Rows are points. Each copy is the shape, with its points in the same order, turned, moved and blurred by noise. Some copies are also mirrored. Which?
(in the rows, 128 means zero)

Shape:
[[142 103 113]
 [140 179 114]
 [121 122 137]
 [130 138 105]
 [147 135 191]
 [136  79 115]]
Copy 1, 6 rows:
[[141 155  99]
 [ 95  96  93]
 [121 143 127]
 [108 135  92]
 [147 101 164]
 [152 177 106]]
Copy 1 is: mirrored
Copy 2:
[[119 120 151]
 [161 173 119]
 [123 120 112]
 [125 153 136]
 [169  88  93]
 [ 99 102 157]]
Copy 2 is: mirrored
Copy 3:
[[137 157 124]
 [ 97 113  78]
 [123 126 138]
 [106 143 109]
 [156  75 132]
 [147 170 143]]
Copy 3 is: mirrored
Copy 4 (6 x 3):
[[157 122  95]
 [139 184 134]
 [132 120 119]
 [157 142 123]
 [ 75 133  99]
 [164 100  84]]
Copy 4 is: mirrored

Shape, 10 rows:
[[101 101 116 119]
 [126 137  93 108]
 [107 127 105 134]
 [113 135  97  98]
 [111 136 145 103]
 [181 151 133 105]
 [118 132  98 155]
 [133  72 192 101]
 [105 114 112 164]
 [ 91 141 160 135]]
Copy 1 (10 x 4):
[[121 118 160 139]
 [112 105 116 156]
 [114 134 140 151]
 [ 97 102 125 142]
 [108 123 131 101]
 [148 110  73 115]
 [122 149 127 165]
 [170 109 162  64]
 [131 157 156 158]
 [105 160 143  99]]
Copy 1 is: only turned
Copy 2:
[[104 117 147  97]
 [112 149 151 132]
 [119 145 144  99]
 [106 144 167 130]
 [142 115 175 118]
 [160 122 131 178]
 [125 158 120 100]
 [144  38 145 111]
 [129 138 123  75]
 [157 121 171  82]]
Copy 2 is: mirrored
Copy 3:
[[146 133 112 107]
 [ 99 132 137  85]
 [135 157 132  95]
 [110 129 130  75]
 [138 115 145 109]
 [ 73 120 164 139]
 [122 174 142 106]
 [157  88 112 171]
 [148 178 130 119]
 [168 132 167 112]]
Copy 3 is: mirrored

Shape (11 x 6):
[[ 78  97 143 117 132 111]
 [148 128 109 162  95 146]
 [157 150  99 106 170 131]
 [167 145 118  94 124 130]
 [135 147  98 129  89 143]
 [148 125 134 151  87 158]
 [118  68 121 122 118  86]
 [ 99  95 159 132 122 111]
 [ 85 104 158 120 123 105]
 [156 144 103  91 145 149]
 [158 146 115 162  82 116]]
Copy 1, 11 rows:
[[ 83 136 172 156 135 121]
 [161 112 109 148 114  95]
 [145 131 118 127 157 182]
 [157 112 146 113 127 159]
 [159 131 126 142 102 121]
 [140  99 113 124 103  84]
 [103  82 177 191 146 114]
 [ 81 113 169 145 140  97]
 [ 81 127 176 151 138 104]
 [136 124 123 122 121 175]
 [178 111 130 140 127  89]]
Copy 1 is: mirrored
Copy 2, 11 rows:
[[102 107 100 112 148 151]
 [128 157 140 117  83  98]
 [168 135 149 148 168 104]
 [171 158 148 107 153 115]
 [130 180 131 111 116 109]
 [146 153 128 104  77 119]
 [100  93 119  77 140 108]
 [113  97 116  98 121 156]
 [105 103 113  97 133 165]
 [173 158 130 130 158 105]
 [124 166 173  97  88 106]]
Copy 2 is: only turned
Copy 3:
[[126 118 180 140  85 146]
 [134  86 102 145 135 119]
 [142 150 138  95 176 109]
 [143 152 105 107 144 131]
 [116  94  94 123 139 141]
 [135  96  89 170 136 134]
 [170  97 170 117  81 133]
 [141 120 161 158  83 133]
 [121 132 165 151  75 146]
 [147 147 118 104 172 138]
 [127  91  76 134 119 101]]
Copy 3 is: only turned
Copy 4 (11 x 6):
[[ 96 101 164 108 153 122]
 [139 140 123 166 112 136]
 [153 141  89 110 164  92]
 [131 147  77 119 156 138]
 [125 148 100 133  94 139]
 [141 146 127 162 120 167]
 [ 83  81 129 152 163 123]
 [ 97 114 170 133 159 136]
 [ 84 116 169 106 157 132]
 [155 133  77 104 149 122]
 [109 167 108 175 116 132]]
Copy 4 is: mirrored

Shape:
[[ 86 120 114 115 211 109 125 102]
 [108  95 107 130 111 119 112 145]
 [161 148 133 140 125 150 142 151]
 [113 150 114 126  91 121 152 107]
 [118  95 170 105 134 162 126 138]
 [113 123 134 122 131  86 113 126]
 [ 56 142 121 170 159 148 128 116]
 [129 114 123 176 132 163 116 133]
 [ 74 124 154 114 183 147 167 138]
 [114 140 165 198 168 125 130 101]
 [ 88 155 158 107 130 152 130 100]
 [124 168 157 161 123  81 124 154]]
Copy 1:
[[171 137 129  90 155 120  88  65]
 [151  78 146 132 147 146 117 142]
 [111 146 145 147 153 141 162 141]
 [110 124 114 120 116 140 110 163]
 [185 128 141 163 116 147 150 119]
 [130  98 154 111 117 143 112 109]
 [157 134 131 127 149  64  88 128]
 [133 122 146 177 170 116 120 135]
 [187 147 111 113 127  93 147  97]
 [108 140 142 164 133  76 104  82]
 [161 164 136 127  96 121 109 138]
 [ 86 109 175 114 110 104 144 118]]
Copy 1 is: mirrored
Copy 2:
[[173 114 109  55 161 120 127 109]
 [116 108  97 142 149 157 106 128]
 [142 140 137 163 104 153 149 143]
 [123 158  87 134  92 137 114 138]
 [ 85 107 145 135 142 115 145 115]
 [151 112  98 138 131 128  97 119]
 [135 189 107  99 176 126 132 119]
 [127 167 139 149 153 167 139 116]
 [134 132 109 101 159  85 184 116]
 [169 186 144 126 149 127 133  69]
 [102 163 124 101 118  81 122 125]
 [186 146 114 183 121 113 107 121]]
Copy 2 is: only turned
Copy 3 (12 x 8):
[[108 123 130 158 164  76 187 115]
 [121 102 108 152 111 152 135 123]
 [163 155 143 101 128 150 118 118]
 [113 134 171 130  83 134 123 112]
 [172  80 130 110 125 112 140 139]
 [ 88 112 127 127 128 116 128 127]
 [131 154 142 171 106  96 176 170]
 [164 141 131 163 131 145 123 148]
 [147 112 149 112 133  91 205 151]
 [130 153 165 147 162 106 128 187]
 [142 121 157 121  94  70 139 135]
 [ 87 158 129  97 130 137 113 165]]
Copy 3 is: mirrored

Shape:
[[144  97 121 148 137 131  97 164  91]
 [101 103 158 133 142 110 115 101 149]
 [111 143 157  93 158  94 141 127  79]
 [132 101 128  95  97 129  88 148 130]
 [152 144 117 122 182  84 134 144 118]
 [ 87 142 111  95 118 121 139  96 133]
 [148  78 153 152 102 129 157 109  87]
 [118  88  86 106 142 147 155 170 101]
 [106 143 112 150 103 156 148 103 151]
 [136 130 156  93 122 156 136 121 102]
 [ 90 122 145  93 137 114 115 174 100]
 [137 160 104 151  98 109  83 116 108]
 [ 95  88  96  90 129 110 147 113 112]
 [ 89 112 135  68 161 109 148 122  89]
 [120 156 151 150 137 153 116  92 120]]
Copy 1, 15 rows:
[[132 160 146 131 109  97  67 137 121]
 [113 123 140  69 146 132 119 121 158]
 [ 69 153 131 122 140 140 129 117  92]
 [147 155 101 113 111 125  91  89 145]
 [109  96 158 133 124 103 130 115  90]
 [132 117 108 131 159 167 150 118 143]
 [142 165 102  83 132 111 104 189 110]
 [166 149 145 155 120 167  87 141 101]
 [159 130 124 121 145 126 155 159 180]
 [141 182 124 105 143 131 144 116 114]
 [ 92 165 133 134 105 165 102  99 127]
 [118 128  94 153 136  75 118 119 167]
 [138 124 106 129 158 181  98 132 108]
 [ 94 149 129 129 154 184 113 107  87]
 [122 149 140 111 172  96 152 135 161]]
Copy 1 is: mirrored
Copy 2:
[[112 136 151 116 127 157  62 142 100]
 [131 123 175  93 124 121 145 133 151]
 [150 141 143  73 181 154 133  99  85]
 [153 144 135 122  98 112  84 118 107]
 [141  91 134 108 188 145 108 154  89]
 [144 163 118  97 154 110 162 139 113]
 [143 164 157 128 116 206 113 131 145]
 [139 154 101  84 113 164  90 169  86]
 [103 145 104 141 122 132 162 155 143]
 [143 145 106  98 134 152 120  94 125]
 [130 145 141  63 126 130 118 107  68]
 [105 162 143 170 161 109 106 127 105]
 [174 173 131  93 124 139 130 168 110]
 [169 162 133  47 155 152 128 135  99]
 [ 92 143 128 112 165 133 127 110 154]]
Copy 2 is: mirrored

Shape, 14 rows:
[[109 107  96 150 100 124 142 109  94 154 108]
 [151 128 100 151 122  72 118  99 134 151 110]
 [104 137 106 122  94 150 133 119 129  99 150]
 [111 157 104 191  83 175 105 126 152 150 147]
 [181 136 102 129 121 150 194  88  96 150 133]
 [159 142 168 114 105  64 145 148 130 139 126]
 [151 121 143 141 113 108  77 115 140 153 140]
 [108 154 142 139 150 111  83 138 113 119 116]
 [138 148 124 152 149 148 116 140 149 122 122]
 [138  92 104 100 119 150 122 148 146 164 118]
 [139  86 185 145  62 126 128 111 147 136 124]
 [122 140 159  58  71 138 106 108 138  95 104]
 [137  98 133 160 126 141 103 168 111 126 111]
 [132 162 169 129 139 126 119  96 151 139 145]]
Copy 1:
[[143 115 175 176 104 129  98 132 139  84 110]
 [ 97 110 136 149 146 123 103 122 121  65 142]
 [171 138 143 135 120 106  99 168 130 138 120]
 [122 131 183 164 115 120  81 211  78 131 133]
 [129  61 184 136 144 100  97 149 192 116 123]
 [126 102 118 110 154 144 178 141 130  88 132]
 [ 93 141 132 154 134 145 126 160 127 106 164]
 [128 121 125 141  91 125 135 124  93 129 172]
 [118 105 148 123 125 133  95 145  96 154 149]
 [120 121 135 177 147 160 109 131 140 152  99]
 [118 161 158 116 121 184 139 187 156  94 110]
 [129 154  84 115  87 115 146 169 163 140  93]
 [143 108 144 151 107 190 110 145 110 131 151]
 [ 91 138 157 106 125 105 145 149 126 138 153]]
Copy 1 is: only turned
Copy 2 (14 x 11):
[[ 81 120 100 114 122 121 124  92 129 100 147]
 [ 72 126 150 146 151 116  81 110 113 101 127]
 [ 93 117 125 100 107  97 172 139 123 142 141]
 [ 76  88 119 144 167  92 190  87 137 146 114]
 [107 115  86 132  75 106 116  90  69 113 104]
 [100  76 145 127 136 164  95 166  83 117 124]
 [100 111 133 106 193 124 115 126 114 137 127]
 [116 131 146 117 171 153 145 141 147 103 101]
 [115 136 128 148 146 137 159 115 117 149 106]
 [132 117 117 122 116 128 108  90 135 162 163]
 [ 64  89  85 108 160 148 113 146 103 168 159]
 [109 109 117  68 117 115 105 187 145 179 110]
 [ 97 127 121 113 144 178 148 103 131 138 144]
 [125 111 107 133 170 103 127 162 101 131  96]]
Copy 2 is: mirrored

Shape:
[[153 115 117 112 162 117 115 141 103 115 125  85]
 [ 80 109  98 170 146 131 158 117 115 103 138 140]
 [153 107 158 127 121  98  88 159 102 157 140  82]
 [180 123 141 123  89  87 147 158 135 165 110  87]
 [141 111 113 133 158 146 120 152 108 130 160 168]
 [166 130 149 112  78  69 149 156 137 107 111 137]
 [112 112  88 148 139 130 148 105 165  86 178 124]
 [168 165 187 132  90  78 140 143 157 110 130 127]
 [125 104 133 108 130 142 131 136  86 122 135 113]
 [126 140 111 134 132 128 161 112 106 106 186 137]
 [149 163 148 114 111  59 146  96 164 131 121 140]
 [118 131 109 100 124 125  87 162 102 129 156 122]
 [112 146 116 154 150 109 175 128 149  86 136 126]
 [138 126 134 113 123 157 108 129 127 132 126 109]
 [141 127 143 104 124 110 142 185 132 167 125  66]
 [ 99  85 135 120 148 120 169 137 134 105 167 149]]
Copy 1 (16 x 12):
[[115  62 117 142 130 139 141 107 145 118 147 131]
 [117 162 156 162 146 156 101 132 137 101 133 131]
 [151  74 102 136 106 107 156  64 139 102 141 175]
 [160  89  65 134  82 105 132 118 112 139 157 179]
 [121 125 137 112 151 153 112  78 146 151 108 136]
 [198 103  92 128  87 112 107 115  96 147 159 124]
 [151 124 168 157 184 148 112 158 127 135 127 153]
 [190  99 130 129  79  62 119 124  99 155 143 131]
 [132 105 116 123 121 156 149 103 141 103 122 127]
 [134 127 149 156 144 148 129 125 104 139  91 128]
 [178  97 106 144 109  66  76 147 110 134 114 122]
 [134  88 125 103 155 139 134  74 106  98 123 141]
 [129 124 166 158 125 132  89 155 114 134 145 129]
 [129 105 117  99 139 114 154 120 143 116 130 140]
 [128  66 101 106  80 126 133 115 111 108 151 195]
 [165 125 162 132 123 178  98 126 145 122 110 144]]
Copy 1 is: only turned
Copy 2, 16 rows:
[[117  94 143 124 175 132 157 162 109 100 136 124]
 [174  88 143  86  97 113 147 141 113 144 112  92]
 [ 60  86 159 140 155 134 167 123 125  85 128 161]
 [ 88 130 118 146 158 151 161  85 138  66 136 125]
 [124 127 161 114 135 104 186 164 132 160 133 133]
 [ 96 151  67 127 141 137 163  92 115 106 125 139]
 [162 115 123 140  96 122 168 179 118 120  80  80]
 [113 158  68 154 116 143 143 107 119  82 139 174]
 [ 97  92 141 111 153  93 144 143 125 122 137 116]
 [154 101 120 152 106  77 163 150 115 140 132 106]
 [123 149  82 173 111 179 146 114  92 123 135 122]
 [ 91 120 159 131 155  92 159 140  87 129  97 137]
 [183 127 111 113 110 129 155 147 100 101 129 100]
 [ 99 118 148 136 143 118 123 151 146 116 118 128]
 [ 83 128 157 129 150 129 148 110 120  50 149 107]
 [116 118 113  92  88 106 179 162 117 136 132  87]]
Copy 2 is: only turned
Copy 3:
[[ 94 144 131 133 139 131  89 132 123 127 146 179]
 [107 114 127 147  93 167 144  64 111 118 101 137]
 [138 124 102 110 128 138  41 134 139 136 163 168]
 [157 117 146  94 132  84  52 106 117 169 155 155]
 [ 94 121 128 108 120 166 120 117 120 102 158 104]
 [158 120 152  91  92  95 116 126 122 192 160 152]
 [117 138 142 130  98 164 135 110  59 128  82 118]
 [176 160 136  50  94 101 112 126 130 176 136 156]
 [129 136 134 152 128 148 105 120 139 118 158 145]
 [127 152 176 115 107 179 122 110 125 123 112 119]
 [137 139 149  78  91  80 107 127 140 176  86 132]
 [130  99 125 121 127 159 102 163 137 115 142 152]
 [119 136 156 105  87 133 146  83  95 129  99 156]
 [141 136 113 127 153 126 114 129 120 119 137 140]
 [156 113 145 107 127  92  50 120 113 107 152 181]
 [119 141 143 139  58 140 121 108 100 104 138 114]]
Copy 3 is: mirrored

Shape, 16 rows:
[[108 133 149 104 122 101  89 164 119 122  67 142]
 [108 180 142 116 115 154 101 162  88 106 186 147]
 [177 169 144 107  94 124 160 142 183 140 159 189]
 [138 125  97 149 116 126 101  87  73 131 114 127]
 [111 111 111 101  99 113 146 145 131 108 156 144]
 [133 114 132 112  68 119 116 173 115 144 144 130]
 [102 167 118 138 117 102 117 117  96 146 129 139]
 [160 178 131 123 109  94  93  91 125 171 158 172]
 [165 165 113 118 132 144 109 163 116 110 109 155]
 [121 144 162 175 168  97 158 135 137 118 169 128]
 [106  80 140 128 107 125 130 139 119  80 128  99]
 [157 169 156 158 108 175 115 115  70 126 105 163]
 [148 117 125  92 156 134 144 152 131 130 125 165]
 [122 127 100 138 111 150  91 141 125 140 120 178]
 [121 128 133 139 110 145 101 137 111 119 138 157]
 [133 136 162 136 114 148 131 109 114 137  93  56]]
Copy 1:
[[128 134 179 110  74  96 101 124 144 121 155 136]
 [128 131 155 156  92 198 151  94 109 115 145  87]
 [122 131 184 124 141 168 130 200 109 126  71  86]
 [157 111 126 115 155 128  99  67 116 111 125 149]
 [114 114 134 156 108 125 144 129 142  92  91 110]
 [119 135 144 105 102 135 123 125 138  65 113  85]
 [168 142 121 138 113 140 105 109 126 128 130 121]
 [195 132 161 131 158 171 104 158 103 108 129 118]
 [130 112 194 109 124 131 133 100 110 147 122  98]
 [132 108  93 111 109 172 163 160 139 167 126 140]
 [ 72  96 112 122  99 118 136 107 140  93 126 142]
 [131 143 172  87 129 185  97  72  89 141 114 141]
 [122 131 185 123 135 126 167 132 152 131 102 127]
 [141 108 180 127 131 154  93  98 165 114 111 110]
 [123 112 158 123 114 166 115 102 139 110 122 124]
 [ 78 158 103  87 149 118 106 111 108 127 164 135]]
Copy 1 is: mirrored
Copy 2:
[[131 187 150 141 155  84  95 116 132  98 105 125]
 [128  97 136  80 137 105 142 111  92  48 146 134]
 [ 73 131 182 135  72 141 155 171  95 104 135 168]
 [147 147  84  91  84 104 120 116 158 117 119  96]
 [124 119 167 132 116 128 164 101 123 118 125 105]
 [145 138 150 152  99  89 155  94 111 103 143 142]
 [ 97 126 103 107 111  87 126 112 126  99 101 110]
 [ 86 142 127  92  48  86 119 149  86 101 109 125]
 [135 158 143  97 116 136 118 134 140  78 114 168]
 [ 62 104 114 120 129 158  92 100 102 126 152 122]
 [153 126 150 139 144 122 124  91 151 139 166  93]
 [130 153  79 106 102 114 117 166 149  53 156 135]
 [136 152 151 133 117 169 126 133 105 107 101 128]
 [132 180 116  95 118 112 165 130 114 113 121 135]
 [131 152 123 103 123 113 143 125 116  99 148 120]
 [156 101  97 152 125  92  74 144 156 138 146 133]]
Copy 2 is: mirrored
